Rows are points. Examples show where two turns around zero, p and q, send a point. Write where each new point lands after one turn and then the other. Backwards means that the second turn is done in reverse. Each puzzle has new turns, and all numbers are rounded.
In the rows, 128 means zero.

Turn p:
[153 147 154] => [ 92 124 146]
[133 128  99] => [148 106 128]
[127 122 182] => [ 86 163 122]
[115 158 110] => [149 126 159]
[112  85  96] => [164 122  86]
Turn q:
[149  95 172] => [ 83 158 150]
[119 125 105] => [132 111 111]
[156 132 123] => [123 112 151]
[ 88 161 111] => [175 130 100]
Where do these land?
p, then q: [ 99 146 127] => [139 138 159]
p, then q backwards: [146  92 133] => [106 101 108]
q, then p: [166 150 113] => [ 95 142  99]
q, then p: [130 150 101] => [114 109 102]
q, then p: [ 78 140 129] => [140  83 149]
q, then p: [149  91 164] => [143 176 152]

Turn p:
[175 148 142 147] => [104 100 115  87]
[103  76 116 151] => [126 152 185 143]
[120 133 121 126] => [132 125 126 139]
[181 148 146  97] => [103 132  76  95]
[117 137 105 113] => [127 126 117 157]
[ 73 126 138 133] => [176 133 149 148]
Turn q:
[152 143 132 120] => [116 149 113 119]
[158 109  73  89] => [ 57 122 127 155]
[161 116 149 136] => [137 159 110 147]
[122 138 125 145] => [136 133 144 119]
[114 116 112 139] => [129 116 150 138]
[123 169 180 130] => [165 143  99  83]
[ 67 105 125 137] => [157  75 153 135]
Where do these land?
q, then p backwards: [147 108 103 132] => [126 109  96 125]
p, then q: [ 59 161 142  85] => [ 95 205 155 142]
q, then p backwards: [126 127 115 145] => [120 113 125 140]
q, then p backwards: [106 144 172 147] => [104 145 174 126]
p, then q: [139 119  93 142] => [162 110 139 131]
p, then q: [148  97 124 129] => [141 109 122 100]
q, then p: [171 140 147 116] => [129  96 110 162]

Turn p:
[110 147 154 118 119 113] => [126 149 108 108 117 147]
[197 104 119  77  93 152] => [166  69  90 114 137  72]
[119 125  99 144 119  87] => [112 156 126 140 170 124]
[108 132 150 138 189 124] => [ 96 115 145 140 110 181]
[ 96 121  92 127 143 124] => [ 87 139 152 130 137 115]
[134 101 124 140 100 140] => [156 127 147 117 144 110]
[133 166 158 153 133 157] => [154 140 129 148  81 148]
Turn q:
[142 152 100 123 143 132] => [157 136 127  99 133 135]
[144 184 135 119 112  94] => [178 133 162 144 158 117]
[105 122  97  83 120 147] => [147  86  91 121 121 148]
[128  84 110 170 134 124] => [ 85 165 103 124 131 139]
[129 131 179  93 155 103] => [151 125 147 162  83  95]
[160 102 124 136 128 131] => [111 143 109 114 134 101]
[ 89 121 151 172 104 164] => [ 68 108 158 133 136 159]
Where do these land?
q, then p backwards: [ 97 126  82 129 105 148] => [141 113 164 114 150  88]
q, then p: [126 151 142 108 120 164] => [138  99 131  95 148 137]
p, then q: [166 158 142 128  92 117] => [150 156 110  94 162 124]
p, then q: [ 93 141 103 130 168 110] => [112 110 156 143 115 175]
q, then p: [178  89  97 108 156 107] => [ 97 150  83 159 151  88]
p, then q: [117 135 168  96 142 126] => [127  85  97 118 135 135]
p, then q backwards: [ 93  74  97 160 141 113] => [136 168 151 183  94 137]
q, then p: [125 145 160 155 130 143] => [137 136 127  98 113 160]
p, then q: [157 133 161 138  99 124] => [140 138 114  90 145 101]

Turn p:
[145 118 119 126 111 118 132 120] => [150 137 134 131 141 131 129 115]
[100 183 110 139 117 117 147 209] => [135  94  56  77 128 104 162 155]
[133 100 126 113 101 125 146 138] => [146 134 124 137 167 117 118 129]
[115 160 113 160 103 138 123 103] => [126 158 130  85 116 156 139 131]
[121 115 111 114 161 144 139 112] => [119 117 156 151 128 136 140 154]
[153 150 120 122 114 113 131 102] => [157 133 129 126 120 161 129 111]
[ 98 102 121 111 200 129  57 112] => [ 87  82 201 136  82  98 112 130]
[203 106 113 137 114 139 110 111] => [181 174 151 158 109 116 129 105]
[108 127 204 115 108 146 150 142] => [ 89 138  75 145 148 133  77 132]
[104 118 143 143 151 111 144 132] => [ 90 114 123 134 141 126 144 118]
Turn q:
[128 164 125 167 132 121 110 132] => [119 145 152 108 157 100 114 138]
[155 108 120 131 145 116 127 139] => [115 151 126 115 104 145 127 134]
[119 100 135 209 139 116 133 113] => [145 145 177  67 123 122 134  93]
[ 85 137 149 129 110  99 141 123] => [158 101 115 107 156 118 152 132]
[120  89 146 163  97 165 111 127] => [133 127 184 143 126 138 161  93]
[ 74 137  79 109 157 141 128 102] => [108  93  92 121 158 134  89  83]
[127 135 144 110 104 140 171 131] => [165 125 108 156 117 110 141 125]
[159 112 132 139 147  98 143 134] => [134 153 123  98  96 136 128 144]
[133  96  68  61 102 144 124 135] => [116 134  83 184 134 194 120 111]
[137 176 156  81 146 127 115 162] => [ 95 116  96 153 128  92 137 181]
[171 153 155 109 129 141 103 109] => [119 116 153 156 109 119 106 174]
Where do these land?
q, then p backwards: [ 88 107 117 158 154 113 120 152] => [ 96 134 125 172 111  92 126 129]
q, then p backwards: [ 94 122 115 135 113 160 117 112] => [130 101 136 116 133  84 132 115]
q, then p: [130 110 124 145 113 108  92 142] => [105 120 104 147 122 137 120 160]
q, then p: [138 122 120 132  92 120 157 135] => [152 145 113 140 104 142 149 128]
q, then p backwards: [130 125 119 134 101 157 103 162] => [135  91 133 151 146 129 155 107]
p, then q: [101  98 126  83 107 125 108 153] => [ 85 120 131  97 113 160 145 155]
p, then q: [141 178 183 144 148 136 169  73] => [130 128 158 175 169  98 106  58]
q, then p: [170  83 128  94 161 150 123 113] => [128 178 127  80 150 118  95 146]
p, then q: [154 108 141  95 163 119 127 132] => [139 144 172  97 124 139 139 117]
p, then q: [147 216 130 156 148  96 182 122] => [164 157 108 188 119 134  94  51]
q, then p backwards: [114 139 104 131 108 125 111 111] => [119 110 131 106 108 116 144 113]
